Each row is a point. Each table stands for the endless flat space through its points: a line for two points, a plane for three, and so on. The two share one point or none. Which?
In the rows, zero is written as 128.

First, 2 rows:
[[139 118 160]
 [136 122 153]]
Second, 2 rows:
[[127 130 144]
 [139 130 124]]
They share: [130 130 139]

First, 5 rows:
[[113 140 126 131 168  84]
 [100 126 166 140 140 123]
 [120 125 153 138 160 117]
 [126 132 121 151 169  96]
 [114 132 160 182 140 141]]
Second:
[[119 128 153 143 159 110]
 [121 136 161 144 163 107]]
They share: [117 120 145 142 155 113]

First, 6 rows:
[[ 88  88 141  95 151 128 122 118  91 164 141]
 [132 149 153 101 137  98 121 114 115 152  87]
 [136 159 170  53 173  68 125 155 142 115  71]
 [132 157 169  71 158  80 125 135 132 129  71]
 [144 144 159  71 173  68 102 166 143 116 133]
 [104 134 187  61 166  90 126 129 128 127  83]]
Second, 4 rows:
[[110 158 143 113 166 106 156 123 100 159  99]
 [ 93 141 141  89 153  86 115  82 129 131 144]
 [111 122 163  92 138 109 118 121 116 140 110]
 [112 159 161 104 134 107 140 125 118 139 110]]
They share: [112 132 155 101 152 110 134 125 106 151 101]

First, 4 rows:
[[ 94 125 128 172 115 147 172  98 115  98 139 144 136 124]
 [ 97 133 105 147  75 175 124 117  89 123 154 147 104 148]
 [ 92 120 106 147  84 155 140 118 118 122 151 155 119 158]
 [ 85 121 102 147  75 163 136 126 113 123 154 150 122 157]]
Second, 3 rows:
[[ 87 135 109 140  87 169 141 123  85 116 153 138  88 148]
 [112 125 114 180 102 149 141  83 130 101 143 153 138 123]
 [ 97 129 123 142 101 157 155 113  91 120 145 152 102 152]]
They share: [102 128 118 157 100 155 148 102 106 112 145 151 115 140]

First (7 x 24):
[[125 129 156 138 138 127  95 121 115 119  93 161 160 164  88 144 162 115
  140 138 136 165 114 111]
 [136  96 164 105 119 149  86 111 113  94  91 176 178 139  51  97 134 105
  195 151 142 127 102 107]
 [121  94 151  98  83  97  87 171  82 147 123 145 121 169 127 108 202 161
  142 133 174 122 131 107]
 [119 176 110 167 179 124  90  73  82  82  97 151 227 134  90 178 159  99
  145 140 131 154  86 103]
 [135 128 142 141 137 150 123 120  95  97 110 161 187 150  96 137 143 141
  144 141 131 150 110 107]
 [139 118 120 118 162 108 101 119  99 164 114 110 116 178 106 120 164 134
  109  96 142 158 169 137]
 [127 116 113  96 156  82  46  97  97 165 105 109 129 151  86 101 179  94
  150 106 161 132 157 123]]
Second (2 x 24):
[[125 104 135 132 138 136 107 138  94 138 108 143 143 159 116 128 149 128
  127 137 135 152 143 121]
 [129 111 138 128 138 131 103 131 101 138 109 142 146 158 108 124 153 129
  131 132 137 154 142 116]]
They share: [133 118 141 124 138 126  99 124 108 138 110 141 149 157 100 120 157 130
 135 127 139 156 141 111]

First (6 x 24):
[[125 187  97 127 114 102  67 134  87 123 142 149 140 114  98  62 179  82
  112 104 105 126 135  85]
 [185 120 109  99 165 126 129 107 143 128 129  78 106 106  95 132 114 132
  154 110 139 112 139 120]
 [147 174 110 129 135 138  84  85 114  70 101 151 123 118  73  85 117  65
   98  52  99 101 167  67]
 [165 170 158 153 171 158  96 119  95 144  94 119 123 133  81 120 137  88
  141  93 119  55 178 131]
 [167 155 135 144 141 130 107 134  97 172 120 101 112 104 107 100 161 104
  147 116 135  86 142 137]
 [133 184 116 115 159 122  78 149  89 148 144 131 153 145  97 102 173 110
  139 133 103 109 144 115]]
Second, 4 rows:
[[152 134 120  93 143 101 110 128 119 156 123 101 129 132  94  89 145 112
  137 127 116 122 117 100]
 [158 176  82 126 135 146  96  80 131 134 157 106 116 127 110  87 125 122
   91 102  88 141 125  85]
 [152 181  88 131 136 144 107  93 111 115 140 118 120 102  98 109 138 103
  112  83 108 119 141 109]
 [192 184 130 149 141 143  96 122 143 138 139 153 137 118 114 101 149 130
  157 111 160  70 195 106]]
They share: no point

First:
[[119 127 113 138 123 100 157  91 108 109 119 111 124 112 143 100 148 137
  104 137 170 144 137  79]
 [120 140 111 143  98  81 133 122  98 113  96 106 161 111 169 126 161 126
  109 108 134 123  92  96]
 [139 106  91 162  96 102 118 122 145 127 149  89 150 180 154 110 107 132
  138 134 134 110 133 155]
 [ 95 116  93 126  84  66 144 138 137  99  95 103 200 140 150  96 149 124
  118 100 142 132  85 133]
 [185 140 105 174 118 105 116 109 103 137 144 108 116 157 156 130 130 122
  145 133 123 100 147 119]
 [127 121 100 150 104  96 125 100 119 113 124  96 141 130 166 115 132 140
  114 131 150 127 125 112]]
Second, 6 rows:
[[124 105  99 143 101  81 155 131 100 103 138  77 145 172 115  78 135 118
  154 129 163 117 131 119]
 [ 96 155 104 176  78  91 121 136 144 139 115 137 140 142 179 114 156 136
  116 129 121 147 137 123]
 [112 140 109 150  83  87 132 134 120 119 137 116 133 160 150  96 146 127
  139 140 144 143 133 130]
 [102 166 100 136  45 106 118 146 147 106 141 151 103 175 152  75 170 138
  121 175 111 158 149 157]
 [147 128 118 109 102 109 128 111 116 110 169 108 117 172 148 102 120 137
  129 169 166 147 124 148]
 [124 128 131 125  90 114 132 107 125 106 152 113 124 131 144 113 125 122
  119 151 139 134 109 131]]
They share: [123 117 105 150 105 100 139 117 126 121 131  99 144 148 149 108 130 131
 120 131 146 124 125 119]

First (2 x 24):
[[156 155 107 112 142 132 123 156 108 120 128 151 121 116 147 115 128 119
  133 127 146 107  95 111]
 [141 150  97 127 132 107 108 116 103 145 148 131  96 136 122 135 143  84
  153 122 141  92 125  91]]
Second (3 x 24):
[[158 140  92 112 122 110 121 159  83 124 134 157  93 106 155 130 150 118
  154 137 130 128  99  90]
 [148 155 102 101 133 139 116 126 108 122 128 153 126 132 114 100 113 103
  139 122 149 111 106 110]
 [150 151  99 102 130 134 117 133 102 122 129 155 120 126 121 105 120 106
  143 126 145 116 104 106]]
They share: no point

First (6 x 24):
[[104  63 107 163 118 105  82 145 134 167 151  91 108 153  70  76 172 127
  182 105 110 120 121 145]
 [111 133 136 137 146 146 108 144 122 124 144 142 104 125 129 111 132 150
  123 164 131 102 115 117]
 [120 137 117 151 150 165 128 145 136  93 137 151 104 117 144 136 142 137
  128 167 124 118  93  95]
 [110  97  88 172 123 127 103 142 114 143 143  98 131 156 101  95 187 118
  174 120 106 152  99 139]
 [123  78  76 130 109 116  64 185 169 155 109 131 151 120  67  60 152 104
  156 144  82 115  87 112]
 [ 86 160 158 101 154 145  97 171 103 148 170 147 102 147 125  84 121 158
  109 170 151  91 135 128]]
Second (5 x 24):
[[121 102  94 158 118 148 109 170 153 106 143 137 106 141 111 101 159 128
  142 142 129 139  92 123]
 [ 93 119 101 176 118 145  93 150 147  91 138 117 109 123 101  73 169 105
  126 141 157 142  73 122]
 [138  86  82 160 107 151 119 196 180 103 153 148  93 154 106 109 160 130
  153 134 126 151  95 123]
 [115  99 116 159 128 157  93 140 121  80 124 131 122 133 117  86 148 128
  115 143 142 138  73 125]
 [135  92 114 134 131 153 102 149 112  96 120 146 125 145 129 116 141 151
  121 149 114 128  89 126]]
They share: no point
